Each row of a before or after table is a point. One or more steps were done to the points. Then noise was added and the rows were shuffled. The steps act on columns, c1 being the first. Name the steps. A step turns or swaps two columns, mirrors them in a line or flattens them onto one, adds a multiple of one to another, or multiplies or shifts one. Angles are multiples of 10 degrees, from the lower column toward the higher: turns from -170 to 170, lines from 10 to 170 but not 90. Use the fewest steps. Two steps may share a column if one is a turn and the other turns, adds or multiplies; they go together, in the order done. Otherwise the lowest column goes first.
In the rows, zero is written as 128.

Before (14 x 3):
[[182 133 144]
 [144 132 108]
 [121 164 166]
 [133 111 134]
 [173 166  83]
 [142  82 163]
 [104  74 157]
 [143  88 131]
 [137 102 190]
 [ 94 106 166]
 [156 119 143]
 [163 143 149]
 [135 119 189]
 [148  47 249]]
After (14 x 3):
[[ 96  92  98]
 [156 116 113]
 [140  66 107]
 [172 166 174]
 [146 133  92]
 [144 144 137]
 [163 103 139]
 [136 123 113]
 [144  22  25]
 [140 103  73]
 [120  84 159]
 [185 111 131]
 [137  74  93]
 [102 108  65]]
Steps: turn c2 and c3 by 100 degrees

Before (8 x 6):
[[188 152 180 199 100  76]
 [ 89  41 135 103  76 156]
 [ 83  93 196  95  47 185]
 [ 78  98 142 152 104 138]
 [149 144 136 134 191 100]
 [103 149 126  86 169  41]
 [138 133  81  83 162  86]
 [ 97 139 142 134  65 150]]
After (8 x 6):
[[ 92  80 145  47  22 195]
 [138  96 106  79  62 141]
 [ 97  73 132 100 100 142]
 [125 141 101  32 182  81]
 [ 47  88 104  54  78 150]
 [152 190 165 147  81  83]
 [141 146 168  88 181 112]
 [148 101 144  40 165  50]]
Steps: swap c1 and c2; turn c3 and c5 by -30 degrees; add 0.3 times c3 to c6; shift c4 by -50

Before (8 x 9):
[[104 157 132  73 102 114 129 111 101]
 [104 157 107 143 129  77 122 112 130]
 [160 152 120 154  69 162 127 140 119]
 [ 99  64 104 168 122 172 133 147 124]
 [249 133  96 178  99 157 136 112 134]
 [154 160 130 157 129 157 115 133 147]
 [137 148 116 178 112 185 141 102 122]
 [120 166 130 174 118 180  69 108 111]]
After (8 x 9):
[[  4 115  68 146 103 129 140 142 147]
 [157 109  87 145 119 145 139  65 152]
 [106 153 112 155 124 119 117 154 153]
 [149 122 108 123 129 115 119 167 101]
 [ 89 152 105 136  74 139 124 144 142]
 [157 130 164  91 101 150 123 167 107]
 [108 114  83 155 114 150 138 158 163]
 [136 129 106 158 112 155  79 172 156]]
Steps: multiply c1 by -1; mirror c2 and c8 in the line at 30 degrees; turn c3 and c4 by 40 degrees; multiply c6 by 0.7; turn c6 and c9 by 70 degrees

Before (13 x 12):
[[118 124 157  49  84 136 121 186 152 137 114  67]
 [106  56  86 170 135 176 166  86 107 114 105 107]
 [190  80 165 184 163 104 139 121 220 126  82 113]
 [107 135 156 110 121 189  92 171 175 149 136  43]
 [156 100 100 185 117 131 160  55 167 126 146 127]
 [100 139  76 155 114 159 128 165  98  93 130  97]
 [ 94 120  91 137  60 149 133 164 124 144 103  27]
 [150  94  69 151 173 138 170 102 169 106 134  69]
 [124  88 125 157 140 110 170 135 240 178  96 148]
 [164  52 164 172 147  85 167 158 207 192 146 127]
 [ 54 127 163 106 104 120 118 166 159 113 132  38]
 [ 92  95 119  87  97 131  52 175 171 126 130  51]
 [118  76  87 166  87 178 173 138 161  80 139  92]]
After (13 x 12):
[[107 177  85 149 107  57  75  87 108 128 105 130]
 [135 104 167 120 165  80  71 121 220 129  81 191]
 [ 81 179  87 160 140  76  76 138 162 128 140 103]
 [ 24 120 163 126  78 127 152 165 158 128 132 105]
 [ 56 134 158 149 142 123 204 187 152 128 114 108]
 [130 132 100 140 159 100  65  54 167 129 145 133]
 [  6 148  90 130 134 120 118 164 124 128 103  90]
 [ 89 159  77 119 111 140 102 164  97 129 129 113]
 [ 43 190 157 100 112 134 157 171 176 127 136 142]
 [ 91 138  69 159 126  94  93 103 168 130 134 196]
 [150 110 126 159 119  87  86 134 240 128  95 130]
 [ 41 131 118  70 113  95 193 176 171 127 129 113]
 [139  86 164 150 150  51  73 158 206 127 147 162]]
Steps: turn c1 and c5 by 120 degrees; turn c1 and c12 by -110 degrees; swap c2 and c6; turn c4 and c7 by -110 degrees; multiply c10 by 0

Before (11 x 18):
[[106 154 140 118 135 123 118  91 151 116 148 133 159 158 117 136  90 126]
 [105 137 118 163 133 107 135 104 128  89 101 136 114 148  79  96  62 138]
 [120  69 133 110  79 119  93 182 108 128 148 120 134 145 151  59 138 169]
 [ 80 120 153 159  89 205 189 111 187 160 120  98  96 130 158  96 162 159]
 [115 113 130  44  60  98 135 140  64 116 110 133 106 115 115 120 124 120]
 [131 105 131  81 155 107 113  95  85 150 138 113 119 130  99  93  78 104]
 [ 98 115 136 136 119 106 152 120 165 116 125 144 126 122 136 107  86  71]
 [117 118 152 114 165 132 142  99 154  73 158 136  83 133  66 138  71 110]
 [100 126 135 115 127  96  84 134 174 130 114 114 117 110  94 101  76 149]
 [111  81 173 157  94 222 138  85 124 152 106 105 117  90 213 169 153 120]
 [136 146 157 165  86 249 119  94 172 164 122 149  64 119 204  83 170 158]]
After (11 x 18):
[[126 106 131  81 122  74 166 169 122 149 119 143 119 130 153 133  78 115]
 [175 120 153 158 108 221 125 133 169 159 143 157  96 130  83 198 160 135]
 [118 147 158 166  83 226 171 134 211 165 133 105  63 120  42 142 170 113]
 [154 129 134 113 150 157 174 134  84 131 147 142 117 111 147 103  77 163]
 [140  67 133 110 170 123 204  69 159 126 109 135 133 145 106 131 140 162]
 [157 114 136 136 148 155 134 134  98 118 137 111 125 122 146 158  86  74]
 [146 137 117 164 138 120 152 166 113  90 159 122 114 149 157 152  64 154]
 [153 154 139 117 125 143 126 166 110 118 114 124 160 158 126 116  90 125]
 [138 112 129  44 201  84 131 121 177 115 148 124 105 115 146 138 125 130]
 [142  82 173 157  93 171  88 140 211 152 152 151 117  89  50 118 154  74]
 [145 119 151 114  98 141 110 177  98  73 100 122  84 132 179 136  70 137]]
Steps: turn c1 and c11 by -170 degrees; turn c5 and c6 by 140 degrees; turn c6 and c9 by -120 degrees; turn c7 and c16 by 120 degrees; turn c8 and c15 by 160 degrees; turn c15 and c18 by 30 degrees; multiply c12 by -1

Before (12 x 24):
[[186  98 151  82 117 113 102 144 202 150 146  78 148 161 181 118  92  69
  151 182  67  86 211 131]
 [ 88  88 209  85 141 132  90 126 149 126 137 133 157 185 148 124  91 157
   40 214 145 106  85 128]
 [140  89 189  79  96 162  33 187 118 144  92  98 139 115 184 130  67 104
  169 119 146 137 156  57]
 [ 57 122 167  91 127 157  43 109 136 121 108  65  80 126 202 134 167 135
  120 212  70 173 108 122]
 [ 91 111  88 181  52 118 151 102 164 143  76  47 133  99 137 158  85 142
  126 132 124 113 190  96]
 [115  83  93 111  55  72 143 103 131  29 173 152 128 140 117 118 162 121
   63 233 115 176 171  62]
 [ 60 110 182  92 119 116 130 192 186 151 100 151 195  88 220 139 164 184
  116 165  97 154 136 170]
 [164  53 187  58 154 102  91 128 146  24 166 100  90 155 120 178 176 106
  134 103 127  51 159 152]
 [ 91 171 118 142 127  87 142 160 151  28 115 141 136 147 134 189 168  89
  111 193 107  60  85  94]
 [113 182 128 135 114 135  60 230  90 131 180  50 108 158 198 118 157 119
  107 238 170 147  79  80]
 [ 89 176 132 166  79 157 147 132 217 131 181 123  95 129 154 141  58 177
   83 142  92  74  79 183]
 [112  68  96 177 159 190  82 122 125 121 144 140 128 153 187 138 112  78
   72 193  47  51 103 182]]
After (12 x 24):
[[146  79  82 115  55  71 102 122 131  27 133  93 152  81 118 119 116 158
   59  24 119 181 174 106]
 [214 112 172  81 122 157  76 120 126 112 128 177 185 147 199 140 137 177
  122  58  75 171 102  82]
 [143  59  97 172 162 188 127 140 121 116 129 115 141 104 195 140  85 103
   70  54  44  53 106 116]
 [ 81  91 154  83 119 114 117  86 198 146 135 176 111 105 177 114  61  86
  155  62  62  93 213 132]
 [ 97  88 189  87  82 165  46 156 124 142 137 180 128 167 189 134 111  69
  166 132 138 138 154  55]
 [170 173 142 163  88 158 176 151 219 134 111 131 159  70 154 140 172  66
   81 107 100  72  93 155]
 [121 188 130 138 118 127  60 180  80 133 133 246 171  77 201 117 122 160
  101  27 173 141  74  74]
 [118  45 193  57 148 102 115  95 150  28 126 151 161  77 118 168  99 177
  134 154 117  61 168 113]
 [140 161 117 145 125  86 125 177 150  26 137 123 129 126 133 188  87 168
  115  63 108  63  87 119]
 [148 121 176  87 120 124 149 217 187 146 117 145  74 170 219 135 189 163
  121  84  98 156 137 151]
 [163  88 212  87 139 127 105 155 147 125 156 120 117 105 157 115 155  85
   46  41 138 103 100 108]
 [201 108  93 187  48 120 126  89 162 142 119 189 122 182 134 147 137  81
  135 121 131 116 190 124]]
Steps: turn c8 and c12 by 150 degrees; turn c1 and c8 by -150 degrees; flatten c7 and c24 onto the line at 40 degrees; turn c11 and c14 by -110 degrees; multiply c11 by 0.4; turn c13 and c20 by -170 degrees; swap c17 and c18

Before (11 x 48):
[[ 80  95 137 186 105 118 132 114 175  75 105 158 135  59 113 138 161 166
  141 138  92 187 129 145  97 144  83 109 106 137 168 143 175  62 175  96
  138 166 153 132 154 111  26 141 153 101 156 119]
 [ 91 130 141  76  99 144 107 134  78 110  82 111  54 159 149 124  88 141
   94 106 115 118 182 112 210 109 113 153 107 143 162  83 128  80 112 109
  143 149 123 134 116 133 109 142 168 210 162  60]
 [150 147 104 105  89 132  63 122  68  99  73 118  98 153 140 134 129 119
   66 107  89 119 125 110 221 121 132 162 160 121 136  87 139  97 121 142
  129 118 154 147 126 146  99 152 125 167 167  34]
 [102 111 127 118 149 130 155 177 151 162 195 177 138 121 144 135 144 123
  141  65 145 142  65 150 149 175 207 152 140 124 109 119  91 126 114 100
  134 115  73 147 106 180 115 127  90  92 110 156]
 [ 98 121  98  94 135  90 146 171 183 121 172 156 145 114 146 160 118 135
  137 115 115 101  50 155 124 200 168 156  59 119 142 140 122 133  91  79
  154  86  89 136 104 141 116  93 144  59 115 140]
 [ 71 108 113 106  94 145  43 117  82 112  56 113  95 135 146 149 119 142
   80 131  66 141 173  93 249 100 109 154 141 131 166 150 146 104  95 124
  124 161 162 128 149 168 118 155 141 211 133  68]
 [106 126 116 106 148 102 159 153 158  83 182 171 143 149 147 115 118 130
  136 101 134 106  92 125 126 136 227 141  88 114 137 130  95 148  69 103
  155 129  99 130 152 106 118 141 164  67  87 139]
 [ 69 115 158 183 116 145 128 132 138  64  97 143 146 103 152 128 132 142
  160 154 129 175  99 106 132 193  49  73  77 179 153 120 150  66 160 142
   93 150 151 120 140 106 107 143 143  75 135 118]
 [100 135  99 138 117  87 163 152 148 113 195 166 127 116 154 116 144 143
  189  74 108 147  97 147 146 186 213 172  89  85 126 137 126 126  93  89
  134 115 112 113  58 162 151 127 143  53 119 105]
 [ 77 111 143 201 107  88 159 101 183 107  72 173 115  88 127 140 166 145
  169 142 113 196  60 140 125 192  94  78 155 146 157 147 169  78 146 118
  115 179 117 130 150 124  81 107 198 120 146  99]
 [111 120  84 146 137 110 126 135 154 129 175 147 131 139 120 142  87 153
  166  91 102 112  89 152 154 169 180 145 105  87 103 117  82 133  93 130
  137 108  50 108  86 124 139 132 120  68 149 158]]
After (11 x 48):
[[113 121  83 147 137 165 126 187 153 127 102 147 131 136 121 134 112 153
  163  90  99  96  87 104  88 167 182 147 106  87 102 117  84 134  95 130
  137 107  49 111 155 125 138 132 120 138 150  95]
 [ 91 135 140  75  97 121 109  44  76 110 179 108  56 161 148 124 112 143
   94 108 114  51 181 145 150 107 114 153 198 141 164  83 127  82 113 109
  143 151 121 135 146 132 109 144 169 135 160 130]
 [ 68 116 155 185 116 109 130 186 138  65 179 142 146  99 154 126 130 141
  158 152 131 148 100 150 134 195  53  71 153 178 155 118 153  63 161 140
   93 151 147 122 125 104 111 144 143 132 135  81]
 [ 98 119  97  93 136 167 146 200 183 123  85 157 146 115 148 139 123 137
  137 115 117 119  50 101 104 200 169 156 136 119 142 140 122 137  90  79
  156  85  90 136 133 142 116  94 145 175 114  57]
 [102 115 127 122 149 140 156 164 150 159 115 181 137 119 145 127 134 126
  143  67 146 117  64 109  60 174 208 152  97 127 109 120  91 125 114 102
  132 115  75 146 143 181 117 128  88 178 109 128]
 [ 75 110 143 201 106 151 159 133 183 108 208 171 116  89 126 132 143 146
  172 142 112 168  61 116 149 194  97  75 147 147 155 148 168  77 143 118
  115 178 117 131  89 127  81 108 200  98 143 163]
 [ 78  95 137 188 107 123 130 154 176  74 172 156 134  59 113 133 139 164
  140 136  93 185 127 107 131 143  82 110 146 136 168 141 176  61 175  95
  140 167 151 133 100 111  25 138 151 116 156 112]
 [150 147 104 106  88 124  61  92  71 100 191 119 100 153 142 130 124 120
   67 106  89  42 127 145 157 123 131 162 205 123 135  87 140  95 119 144
  131 120 151 148 132 147  99 149 126 120 165 191]
 [ 72 107 113 104  91 102  43  46  82 113 224 113  95 134 147 139 123 142
   79 130  65  28 174 162 153 102 110 154 179 128 168 151 146 107  94 126
  124 160 162 129 118 168 118 155 141 116 130 162]
 [104 127 118 105 150 138 159 188 158  82  82 169 146 151 148 125 123 130
  138 100 131 122  91 135  91 135 223 143 131 113 136 131  93 145  66 105
  156 129  97 131  95 104 119 141 162 154  90  85]
 [101 138 101 135 116 198 164 202 146 112 114 166 124 116 153 125 134 145
  188  75 109 121  97 110  60 184 215 170 159  85 125 138 125 126  95  88
  130 115 110 116 167 161 152 126 141 150 123 101]]
Steps: turn c6 and c41 by 150 degrees; turn c8 and c46 by 90 degrees; turn c22 and c25 by 60 degrees; turn c11 and c25 by -120 degrees; multiply c16 by 0.4; multiply c17 by 0.4; multiply c24 by -1; turn c29 and c48 by 110 degrees
